Each row is a point. The last column is the point's height on a tilted bowl or saddle (a function of degree 2), plus a little noise. Count its main directions that bend up, bend down and stay straight.

Points (10 x 3):
[[ 44  -1  30]
 [ 37  39  39]
 [ 35  62  55]
 [-41  35  34]
 [-11  44  33]
 [ 15  -1  19]
 [-22   7  19]
 [ -2  65  50]
 [-14  55  41]
 [-30 -76  48]]
Directions: 2 up, 0 down, 0 straight

Points (15 x 4):
[[-54  32   0  -6]
 [  6  42   0  43]
 [-19  29   3  19]
 [ 27   8   3  25]
 [  6  58  12  61]
 [  4 -11  58  24]
 [-15 -47  11  36]
 [  0  50  47  52]
 [ 95 -11 -23 -12]
 [ -2 -61  36  41]
 [  2 -42  -2  25]
 [-22   5 -25  12]
 [  6 -78  25  49]
 [-23  10 -34  11]
 [  3  73   9  77]]
Directions: 1 up, 1 down, 1 straight

Points (25 x 5):
[[ 19 -27  57 -57   2]
 [-43 -30 -35  17 -17]
 [ 32 -28 -56  12 -13]
 [-39   7 -27 -31 -14]
 [ 26 -33 -27  12 -16]
 [ -9 -54   5  56 -37]
 [ 22  63  56   7 -18]
 [-56 -43 -31 -63  49]
 [ 71 -45  -5  38 -38]
 [-28 -12   3  60 -25]
 [ -1  25 -22 -34 -22]
 [ 14   9 -19 -31 -17]
 [-19   8 -33 -76  -8]
 [ 36 -38 -27 -27  -9]
 [ 12  69 -36 -36 -38]
 [ 58 -89  60  70 -95]
 [-24  16  29  19 -17]
 [-18  58 -25   2 -23]
 [-38   6  -6 -71   2]
 [ 15  -8 -28 -10 -12]
 [-49 -43  -7  14  -8]
 [ 28 -14  -8 -53 -10]
 [ -5  53  15 -28 -33]
 [ 73  18 -88 -24 -11]
 [-44 -14  61  16 -11]]
Directions: 1 up, 2 down, 1 straight

Points (44 x 7):
[[-70  92 -13  34 -22 -26  54]
 [ 45  91   6  55 -51   4  95]
 [  9 -13  29 -30  51 -53 -13]
 [-16  58   9 -27  -8  45  -8]
 [ 22  41  24  52  14  46  26]
 [ 39  34 -66 -35  -8 -27  23]
 [ 60 -45 -15  23  -5  31  31]
 [ 31 -15   6 -67 -11   5  32]
 [-35  14  -2 -33  54  44  10]
 [-43  37  62  -6  32  -5  38]
 [ -6  -2  31  31   6  -1  -3]
 [-54  33   2  17 -36   0  21]
 [-53 -44 -15 -56 -15  26   2]
 [ 23  68   5   4  63  34  60]
 [-12  23  -6 -28  52 -23  14]
 [-13   5   3 -26 -42  26  -9]
 [ 35 -39  30  11 -62   3  20]
 [-12   3 -44  11 -40  43 -30]
 [-25   6  28   7  -5   8  -1]
 [-44 -34 -80   3 -23 -35   3]
 [  8 -18  -1  27 -19  -2   4]
 [-24  58   4  -2 -13 -11  18]
 [-49  -7   7   2  11  -8  14]
 [ -1  18 -12 -49 -20  -1  18]
 [ 17  43  12 -46  37 -49  15]
 [ 13 -38  25 -40 -12 -50  12]
 [-56  74  71 -28 -55  31  36]
 [-87 -31 -50 -32 -54 -30  68]
 [  1  32   3  55 -44   2  34]
 [ 35   9 -29   5  -5  -8   6]
 [-13 -17 -41 -15  19  78 -58]
 [-56 -75   8  46 -33   2  73]
 [-56  -5  20 -21  10  25   2]
 [-18  37  24 -30 -26   7  14]
 [ -8 -20  44  20  -6  16 -12]
 [-73  28  -3 -54   5  62 -46]
 [-17 -34  13  16  21 -20   4]
 [ 35   7  12 -14  12  19   2]
 [  4 -24  22  49 -46  22  16]
 [-22 -25  14 -34 -20  29 -14]
 [-25  75 -22 -16 -34 -56  40]
 [ 14  15 -95   6  35  -6 -29]
 [-11  -4  56 -69 -21  33  -6]
 [-10   5   1 -12  -3  14  -9]]
Directions: 4 up, 2 down, 0 straight

Points, 48 rows:
[[  7 -58  55 -50   7   4 -36]
 [-15  39  57   2  -6  36 -27]
 [ 11  35  33  19 -45 -36 -21]
 [ -9  14  13  44   2  14 -15]
 [-27  40  70  16   6 -54 -24]
 [ 15   3  -2 -10   7  -7 -15]
 [ 32 -12  -7  11  20 -31 -25]
 [-29  -8  14  47 -25 -37 -42]
 [ 22   5 -25 -57 -33 -56 -32]
 [ 18  12  24 -29  41  43 -47]
 [-16 -35 -20  26 -24   1 -17]
 [ -7  12   9 -55  31 -31 -45]
 [-30 -18 -26 -35 -62 -46 -10]
 [-36  -3   3   0  78  11   4]
 [ -4  51  26  11 -17 -13 -15]
 [ 11   3 -60 -14  38  24  -3]
 [-10  30  14 -40 -52 -11 -50]
 [ 33   9  15 -16  37  11 -36]
 [ 28  50 -15  48  24  47 -40]
 [ 85  10 -27 -16 -30   8 -67]
 [  5 -37 -33  19  26   2 -10]
 [ 23 -69 -46  26  19 -22 -29]
 [ 43  15 -13  27 -19  13 -28]
 [ -2  23  60   8  13  40  -9]
 [-18  32  19 -10  17 -46 -28]
 [-87  34  -4 -20   6  26 -62]
 [-21  12  76 -37  28 -18 -29]
 [-36  51   7  21  52  -2   6]
 [-32   8 -16  36   1 -26 -13]
 [ 37  25 -27 -15 -20  60 -75]
 [ 39  -5  -8   4 -10  25 -37]
 [  5  22   3 -16 -27  36 -43]
 [ 25  19 -63  47  -2 -19   4]
 [  5 -31 -15  22 -18  54 -53]
 [ 33 -23  -6 -29  18 -43 -43]
 [ -1  66  -9 -20  30 -95 -77]
 [ 60   6 -18 -17   4  14 -55]
 [ 15 -49   2  41 -13 -37 -40]
 [ 64  19  26  17  17  10 -36]
 [ 68   1 -67  34  10  34 -73]
 [ 20  24 -27 -19   0 -11 -12]
 [-15 -45  23  54 -16  26 -56]
 [ 19   7  25  48 -14  52 -49]
 [ -4 -12  -6 -36  14   7 -15]
 [ 46   3   3  19  42  28 -45]
 [ 21  14 -15   8   5 -24  -9]
 [-22 -43   2  -7 -29  44 -39]
 [ -2 -21   3  26 -19  43 -44]]
Directions: 1 up, 3 down, 2 straight

Points:
[[ -1   8  40  25  20  -5   8  11  -6]
 [ 22  -2  25 -30  -4   2 -17  39  -8]
 [ 20  18  14  15  -2  -1 -35  71 -15]
 [-27  27  15 -32  -8 -53 -23   2 -47]
 [  2   6   6  28 -32 -17   0   6 -14]
 [-46  36   1  55 -24 -17 -43 -15 -62]
 [-11  28   8 -47  18   8  14 -19 -22]
 [  8   0  -3 -10  13  61  20 -20 -19]
 [-55  19 -45 -44   5   0 -79 -29 -95]
 [-21  39 -10   1  30  14  45   3  -7]
 [ 11   8   7  17 -17  21 -26 -70 -22]
 [ 31  -4   0 -35  -6 -10 -45  33 -12]
 [-24  20   0 -11 -56  49   9  53 -55]
 [ 21  -3 -36   2  -3  64 -20 -20 -21]
 [ 19  36  44   9  37   8  10 -20   1]
 [ 48 -16 -42  69  17  -3 -33  54 -54]
 [-17  31  -4  28  -8  15  -1  -8 -10]
 [ -5 -25  15 -44  12 -17 -13   9 -30]
 [-47  20  21  -6  84 -32 -17 -17 -64]
 [ 10   0 -18   6  18  -3 -19 -17  -5]
 [ 39  19 -17   6 -54   4  15 -49 -42]
 [-30 -20  25 -13  48  10 -28  -7 -41]
 [ 16 -55 -51   4 -17 -43 -22  -5 -19]
 [ 10 -17  54  20 -27   8  -1   7  -8]
 [ 44  36  34  13   2 -18  18  -7 -10]
 [-12 -35   3  48 -26 -43  25 -26 -36]
 [-11  10  44 -22 -30  21  18 -38 -19]
 [  0 -43   2  36   7 -64  72  17 -67]
 [  0   4  10 -27  -1  14   1  -2 -10]
 [-58  21  25  21 -20  -1  45  45  -9]
 [-64 -55 -47   8 -14  -3   8  15 -18]
 [  4  -1   5  35 -14 -17   7 -11 -14]
 [ -9 -18  57 -22   3 -10  48  -5 -21]
 [ 10 -22 -16  13   1 -31   5  22 -10]
 [-35  44  70  23  33 -18 -30 -31 -48]
 [ 13  -9 -22 -45 -66 -27   9  44 -29]
 [-15  56  48 -11  -9 -27  -1   3 -16]
 [ -3  19  28  -2   4   5  -5   5  -4]
 [ 33 -38  69  45   5   8  11 -20 -21]
 [-21  13 -32 -43  39  33  -6  50 -55]
 [ 47  26 -24 -20  -3 -10 -51 -20 -12]
 [ 18  20  23 -10  12  26  15  20  -6]
 [-30 -29 -64  13  20   8  42  27 -30]
 [  4  50  11  26   0  -8 -15  14  -9]
 [ -9 -30  62  -2 -59 -56  -8 -10 -46]
 [-15   0  37  -3   5  37 -12 -19 -14]
 [ 46  -9 -14 -29 -20   2 -15  34  -5]
 [ -4   6  63 -45 -64  59  32 -20 -60]
 [ -4   7  59  20  15   2  11 -25  -5]
 [-32  -8  19  38  34  -4   9 -20 -14]
 [-21  39 -34  -5 -32   8 -25  27 -21]
 [ -9 -29  50  59  22  38  -9  24 -46]
 [-43  29  20   6  23  21 -34  18 -38]
 [-18  11  21 -12  34   4  -3 -34 -12]
 [ -7 -23 -16 -16  22  -2 -28  10 -19]
 [ 20  26  20 -10  47   6  40  33 -16]
 [ 37 -20 -10 -13 -37  46  19   9 -31]
 [-15   5  26 -39  20 -45 -30 -53 -71]
 [-57  34  -5  55 -40 -29   6 -29 -42]
 [ 12  -6 -16 -53  33  29  15  27 -43]
 [  1 -23 -10 -30 -14  49   2  32 -37]
 [-37  12   9 -34 -15 -37 -13  -7 -40]
 [ 48  27 -36  13  27  27   1   8  -7]
 [  5 -17 -59 -14  -1 -17 -23  12  -7]
 [  3 -54 -35  20  24  37 -10  53 -49]
 [-40 -61 -29  -4 -64   8 -20  44 -28]
 [ 15 -68 -26   2  36  49  30  37 -70]
 [-14   4  12 -60 -27 -56   5 -14 -67]
 [-43  32 -30 -11 -26  36  36  19 -34]
 [  6  13 -14 -26 -22 -33 -38 -33 -38]
 [-19  16  19 -95 -11 -11  12 -20 -86]
 [  1   0  16  -4 -14 -68   1  29 -25]
 [ 24  11 -54 -17  11 -43  11 -42 -33]
 [ 29 -51  19  -5  10  45  12   0 -19]
 [ 32  32 -42  25   9   9 -34  11  -9]
 [ 34   3  -7  36 -15 -23  34  11 -28]]
Directions: 0 up, 4 down, 4 straight

Points (71 x 9):
[[-40  -9  68  10  -1  -1 -20 -22  32]
 [ 17  42  -3  -4   2 -18  47  65  79]
 [-15  10   7 -33  -9  -3  16  19  -8]
 [ 17  19 -16 -11   2  -3  49   5  36]
 [ -8  27  11 -28  47   6   8   7  24]
 [ 21  -2 -24   6 -11   6 -16 -32 -16]
 [ 37  31 -44  -4 -11 -21  -5   8  30]
 [ 14 -24   6 -14  -3  24  -8 -10 -11]
 [ 40  36  21  15 -41  21  16  -5  42]
 [ 29  -1  40 -26  -9  12  30 -54  14]
 [ 36  28  32   4 -31  -6  18  40  62]
 [-24  11   6  30  11 -20   4  23  -4]
 [-15  62  -9 -10  27 -15 -29 -40  40]
 [ 16 -25  -2 -32 -30  45  16  12  36]
 [ 11  22 -18  15  -6  14 -36  -6   9]
 [ -5  42   2   5  47   6 -16   7  32]
 [  2 -20  30  20 -46 -18  27  -2  44]
 [-27 -41  -1  17 -35   8  39  56  64]
 [-11 -26   4   9  -9  37 -38  -9   9]
 [-19   8 -21   3 -12  16  19  -3  13]
 [  6  -2 -32  24   4  29  12  11  24]
 [ -7  14  30  -7  13 -24 -23 -12  -1]
 [ -1   3  20  -2 -13  12  -6   6   0]
 [-32  48  -5  16  14 -73 -27 -42  41]
 [ -1  -4  25  24  -9  13 -12  -7   5]
 [-23  30  10  23  -9 -10  -2 -18  15]
 [ -1  -4 -55  15 -20  15   8  43  54]
 [ 66  -7 -25  -3   0  31  -1   9 -31]
 [-64   3  24 -34 -81 -27  14  -8  20]
 [ 25   5   2  16   6  29 -16   8   1]
 [-21  -2 -11  11  53  13   8 -25  31]
 [ 36  39  -8 -14  -1  59 -15   4  49]
 [  7 -50   2  43 -27  34  24 -27  27]
 [ 22   9  29  11 -22  23  33  15  40]
 [ 38 -37  19  60  -5  58 -12   0  -5]
 [-12 -14 -31 -20  -6  38 -60   6  26]
 [-42 -23  40  21 -43  -9 -36 -44  49]
 [  0  -9  -1  39  49 -43   8 -27  62]
 [-30 -34  24 -19  25 -29  58  14  43]
 [ 32  -7   1  31 -19  36   9 -10 -10]
 [  2 -14 -12 -37   4 -10  18  46  14]
 [-20  32  15  39  10  -3  11   6  33]
 [-28   2 -10  52  23  17 -19   8  26]
 [-26  -9   7 -10  28  29  -6  10  -2]
 [ 32 -22  37  31  -9   2   9  -1   0]
 [ 13   4  -6  23  17   9 -34   1   1]
 [-37  31  21 -22  16 -50 -11  -8 -34]
 [  9  39  -1 -21  -3 -13  41  54  51]
 [ -9 -15 -43  19  -6  -8 -34  32  11]
 [ 27 -13  14  32 -25   5 -51  18  21]
 [-22  17  19 -15  30  59  13   5  51]
 [ 27 -33   9  -8 -13 -10  -8  23   4]
 [ 23  24 -12  44 -23 -51 -35  -2  44]
 [ 29  -7  37  -1 -28 -25   9 -31   9]
 [ 28 -27 -58   7 -23   2 -34 -22   7]
 [  1 -50  22   5 -11 -30  29   1  32]
 [ 32 -11  43 -50  39 -30  54   9  95]
 [ -8   0  33   2  17  11  -2 -10   6]
 [-12 -26 -21   1 -26  36 -21  38  34]
 [ 19  14 -16  16  37   5  20  49  52]
 [ 22   6 -48 -41  25 -25  31  30  58]
 [-18  -2  25  11  -3   6 -29 -12  -3]
 [ 17 -34  14 -10 -12  -4  39 -16  12]
 [ 22 -32   2  29  23   6  39 -95  19]
 [-30 -50 -28  -9 -61  -9 -23  -3  45]
 [  2   0  26  -6   7  38   0   2  16]
 [ 16  11  -4  -8  16  23 -18  38  23]
 [ 15   1  -5  -6  14   8  36  37  32]
 [  8 -42  -6 -33  10   2  24   3  16]
 [ -3 -13 -11  20  17   7  11   0   6]
 [-21  -2  -7  38  -4   8 -36  13   5]]
Directions: 7 up, 1 down, 0 straight

Points (68 x 9):
[[-42  67 -29 -43  43  20  -1 -11  -5]
 [ -9  14  11  44  34  11 -13  63 -11]
 [ 21 -53  -3  28   0   8  -7  16 -14]
 [-21  58 -21  11  22  14  -5  14 -10]
 [-41 -11  -3 -24 -55   1  17 -50  -2]
 [-22  25   4  44 -41 -40  17 -24   0]
 [-79  -9 -59  49 -55  -5  70  -6  95]
 [ 44  30 -95 -41  39  15 -21   7 -12]
 [ -7  -1  72  31  17 -69   5 -19   1]
 [ -8  -2  30  -9  35  40  37 -21  -8]
 [ 11 -95 -28   5   0 -31  49  34 -24]
 [ 59  37 -22  48  49 -21  -4  20   7]
 [ 11 -30   2 -51  51  16 -21  26   9]
 [-25  -9  38  -5  13   7   0  20  -9]
 [ 21 -27 -15 -37   5  27  -1 -20 -18]
 [  9 -42  53   1  48  18 -38   8  -8]
 [-12   6  69 -58 -20 -20  20  12 -23]
 [ 10 -35 -32  -7 -17 -26 -51   8   0]
 [-36  46 -39  30   2 -22  15 -17  13]
 [-41  -4 -10 -83 -58  16 -18  -5 -32]
 [ 19 -31 -61  19 -11 -59 -14   0  16]
 [ 29  -3  -5 -19   7  17 -26   2 -14]
 [ -1  37  36  20  35  15 -11  57 -18]
 [-27   5  27  68 -29 -11   0  51  -9]
 [ 51  18  52 -84  30 -25 -16  -5  16]
 [  9 -13 -13 -52 -45 -21 -20 -11 -25]
 [-30  -7 -45  10   4 -18 -41  18  13]
 [ 62 -26  19 -20 -30  16   8   4  -2]
 [-74 -43  13   9  29  31  25 -12  19]
 [-20 -34  64  28  -7 -95  42 -33 -40]
 [-31 -81 -12 -19  -3  13   6 -25 -18]
 [-44   3 -13  22   5   1  21 -13  11]
 [ 37  -8  10  -5   6 -37   4 -25   4]
 [ 19  64   5  64   8  -4  13 -27 -22]
 [-29   1   1 -14 -35 -24 -29 -11  -6]
 [ 41  34 -44 -33  20  15 -59  -4 -41]
 [ 77   2  12  24 -29 -43 -35 -47  35]
 [-41   8  21 -18 -34  17 -43 -10  -4]
 [ 26  44  60  -5 -60  13 -17 -34   4]
 [-20  30 -38 -26   0  -7 -31  -5  -7]
 [ 29  12  23 -26 -11  -3   1   4 -11]
 [ 22 -64 -35  40  30  62  66 -47   0]
 [ -8   0  19 -58   2  -3  49  30 -18]
 [  5 -45 -11  11 -26 -23 -49  45   0]
 [-27  -6 -67 -78  10  -5  -8  18  13]
 [-37 -25  18 -43  11 -26  25  -9  -8]
 [-39 -10  33  39 -42  24  82  16  22]
 [-26 -68 -14  32  31 -45  57  14 -25]
 [ 23 -29  -5  43  27 -41  24 -58 -13]
 [-29  -3 -43  19 -32 -16  39  32  41]
 [ 20  44  -7 -62   0  -5  42  21 -29]
 [  6  -5  28  13 -33 -13 -81 -42   4]
 [-44  42   4 -15 -48 -65 -10  13  -2]
 [-18 -20  -3  -9  30  18  -9 -22  -1]
 [-11  -6 -30 -59  62  73  56 -10  11]
 [  6 -48 -19  -9  43  49  -2   7  -2]
 [ 39 -32  27 -25 -51 -30 -44  -8   6]
 [ 12  44 -65 -26  38   6  52  24  27]
 [ -8 -37 -16 -40 -40  -1  -3 -40 -23]
 [ 43   0  34  85 -23  30 -34   3 -14]
 [ 16 -10  27 -39  20  57 -11   8 -23]
 [-28 -26  45 -51  14  37  24  15 -14]
 [-60 -87   9 -57 -12  33  24 -35 -16]
 [ 27  -9  56   5   6 -27  -3  10   4]
 [-22  23  49  16 -19  -9  41 -41  -4]
 [ 27   1  11  -6 -21  21  17  28   0]
 [-11 -30  -3   4 -12  26 -16  -8  -6]
 [ 26  13  45  28 -36 -22  43  59  23]]
Directions: 3 up, 2 down, 3 straight

Points (75 x 9):
[[ 41  35  -2  14  55   0 -30 -13  -4]
 [-23  -9  14   1  -8 -29  35  23  -3]
 [ -4 -49  40   4 -15 -25 -93   7  12]
 [-38 -20  -2   8  81  -6  16  11 -15]
 [ 26 -26  13 -11 -20  64   8 -16  28]
 [-19  -8 -42  -7  30 -28 -39  52  10]
 [ -7  15  -5  47   9   5  27 -66  18]
 [ -2 -29  -8 -32  74  -2  40  61   6]
 [ -7 -11 -20  15 -43   7  17 -33  18]
 [-36  -1  -4  34 -39  12  26 -10   7]
 [-37  32   3  24  -8 -27 -47 -25   7]
 [ 67  41  21  13 -21 -51 -38  18  16]
 [ 68  -9  19 -33  28 -13  -5  -8 -26]
 [-21  48 -28  -5 -24 -52  -3 -20   3]
 [ 84 -17  25 -50 -12  40   4  30   3]
 [  3  64  22  54  37  34  23  -1 -46]
 [-11 -55 -56 -47  11  -2  23 -66   0]
 [  9 -25   9 -23  32 -48  32   2 -27]
 [ -5  18  30 -41  19  56 -32  37  25]
 [-44  16   1  12 -31   7  34  25   4]
 [ 59 -47  25  34  18  78   5 -13  -7]
 [ 40  54 -14 -46  11  -1 -16  30 -34]
 [  9   7 -18  -2 -22  45  53 -24  40]
 [  9  63 -85  37  -7 -27 -45 -79  74]
 [-10  32   5 -37  14 -15   9  36 -10]
 [-40  15 -29 -51  -3  -6   9   9  -7]
 [-43 -26  -8 -19  41 -16   3  -5  -6]
 [-15  13  26 -32  -9  15 -25   1   9]
 [-26  31  21 -37  -5  22  54 -62  66]
 [-18 -17 -13  30 -12  14  -7  -5  -7]
 [ 50  16 -19  64   6 -31  32   4 -15]
 [  4  49  36  63 -10 -19  19  -9   3]
 [-21  10  21  -2 -28   2  11 -17  18]
 [ 14 -43 -32  15 -32  14   1  35  12]
 [ -9 -37   4 -21   0 -13 -20 -19 -12]
 [ 46  54 -68  49  14  -8 -14 -49  43]
 [-16  25 -25  25  27 -22  33 -19 -13]
 [ 31  37 -55  13 -23   0 -21  -6   9]
 [ 16 -31  47  -6 -43  -3 -11 -45  25]
 [ -9 -48 -22 -72 -30 -13 -37  18 -40]
 [ 18 -27  -1  31   1 -35  39  11 -23]
 [-43  25  21  26  -7 -24 -40  -8   7]
 [ -9   6 -22 -39  20 -20  40 -20   2]
 [  0  15  -7  24   9  14 -13 -57  20]
 [ -8   7  32 -27 -17  38  -7 -30  31]
 [ 18 -18 -29  -3 -30  30   1  26  16]
 [ 14  -2  75  21   9  31  -7  11  28]
 [  2  20 -21  43 -17 -28 -12   6   7]
 [ -6  -5 -47  13  -5  40   2  51  17]
 [ -8  23  -2  -8 -27 -10  15  32   3]
 [-91   1  -6  -7  -9 -13  19 -50   1]
 [-12  17   1  54  95 -32  55  24 -95]
 [ 26  23  19   0  24 -40 -16 -50  20]
 [ 37  66   3  44   8 -10  10   7 -26]
 [  5  27  -6  37  40  -6 -34  46  -4]
 [-17  -1  -7  -7  -5 -60   3 -44   9]
 [-22  31  30  13  -5  15  30  27   0]
 [-28  -4  13  61 -32  -1   4  15   0]
 [ 23  32  52  -2  -6 -27 -26  14  18]
 [ 14 -26 -46 -10 -23  -1  29 -17  10]
 [ 35  16 -10 -14 -23 -14 -10   1  -1]
 [ 14  31 -37 -13   0 -13  -7  -7  -4]
 [-36 -17 -21  52  -1  21  17 -23 -19]
 [ -7   9   0  20  28  32 -32 -26   7]
 [ 14  19   4  -5  30 -30 -43 -40  19]
 [ 20   8 -23  31  26   3  38 -20 -13]
 [ 10 -42  -9 -37 -46   1  20 -51   5]
 [-53  43 -18 -27 -31  -3 -48 -10 -42]
 [  0   7 -36  29 -50 -61  -1  24  28]
 [-12   7 -23  -4  20 -34 -10  20  -6]
 [  0  -1 -12 -21  53  65   2  29  30]
 [-30  -8 -58  13  13  30 -42 -15  -7]
 [-57  27 -31 -24  24  37  -3 -15   5]
 [-23  40   2 -12 -19  16 -59  27 -25]
 [ -4  47   3  22 -46 -37 -57   2  12]]
Directions: 4 up, 3 down, 1 straight

Points, 63 rows:
[[ -4  19  56 -26   0   9  61 -84  75]
 [ 44  19  12 -47 -14   5  13  10  20]
 [-10  40  -8  17 -31  29 -28 -58  56]
 [ 11  14   4  -8   9 -43 -31  -3  11]
 [-48  34  28  55  36   4 -21  40  65]
 [ 62  -7 -45 -28  -5  -7 -76 -37  38]
 [ 30  52 -22 -10  28 -14   6 -52  42]
 [ -5 -11  41 -22  33  -8  53 -29  34]
 [ 64  10 -20 -19 -18  10 -63 -18  32]
 [-53  13   7 -15  20  14 -41  65  30]
 [ -9  13   5  49 -69 -12  -6 -13  58]
 [ -7 -20 -16  -6 -16  22  18  -5  21]
 [  3 -22 -92  65   5 -29 -53  95  86]
 [ -3 -20 -23  -6  -6  55  52 -28  46]
 [ -8   4 -13 -35  39  31 -35 -35  24]
 [ 12 -10  -8  12 -52 -45 -32  -5  48]
 [  3  45  27  17   4   5  19  25  28]
 [ -8  -7  42  39   1  19 -32  20  23]
 [  5  27  30 -36   9 -12  -3  18   9]
 [ 46   4 -48  10 -30 -28  66 -10  65]
 [ 16  -3  12 -13  20 -33 -10   0   6]
 [ 14  19 -37  13  -7 -35   1  -8  21]
 [-21  -4   2  30 -16 -11 -36   8  25]
 [ 14 -30  25 -45 -16  55 -16  13  33]
 [ 56 -29 -44 -43  -6  54   5   9  44]
 [-20   6 -20  55  25 -42  29  -9  46]
 [  8 -10   0 -15 -53 -19 -34  -8  34]
 [-26  -5  40  -8  24  22  29 -19  26]
 [ 47  -8  41 -25  11  10 -31 -30  28]
 [-17  41  39 -14  55  43  -9 -14  56]
 [-39 -78   2 -25  53  52  24   3  59]
 [ 43 -38  52 -50   0 -52   8  21  48]
 [-24  11 -36 -36  39  31 -38 -13  18]
 [-17 -55 -15  -7 -22 -16   5  48  43]
 [-33  -9  28 -19 -31 -50  -9 -19  30]
 [-39 -28  17 -48 -20  45  84 -10  58]
 [-72 -10  50  20   6  16 -12  37  43]
 [ 42 -10  22 -17 -28  17  26 -19  28]
 [-16  21 -19  12  -6   8  -8  31  16]
 [ 43   2  12  37 -23  17 -12 -24  24]
 [ 18  -2  -4  28   5  37  18 -12  17]
 [ -7  20   8  24   1  19  20  -3  21]
 [-55  -2   1  37 -10  27 -49 -48  67]
 [  2  50  -4 -25  18  13 -56   0  22]
 [ 17 -48  19 -42  16  26   7  27  22]
 [ 48 -58  33  61  -3  30 -18   1  26]
 [-19 -14  -2  25  -6   0 -50  19  24]
 [  5  16   5 -45  20 -41   4  41   5]
 [ 21  13  54  63 -44  50  14  29  30]
 [ 28  78  -7   4 -11  33   7  43  53]
 [ 24  13  15  16  51  64  16   3  37]
 [-24   0 -10 -36  21  -8  -8   7  -3]
 [  8 -24  64  -5   1  27  20  18  21]
 [-36   4 -58   2  10  27 -29 -50  51]
 [-19   8  14 -27 -64  32  18  12  32]
 [-12  16 -31   6  48  -6 -27   0  10]
 [  2  23 -30 -19 -38   6  17  21  27]
 [-10 -48  -7  19  -3  10 -12 -34  35]
 [ -9 -10  20 -31 -19  13 -37  20  13]
 [-17 -45  26 -28 -20  10   3 -21  31]
 [  5 -16 -10   7 -59   2 -10 -44  54]
 [-40  25 -17   8  14  39  20  25  33]
 [ 19  26 -20   4  15 -25   8  45  14]]
Directions: 6 up, 0 down, 2 straight
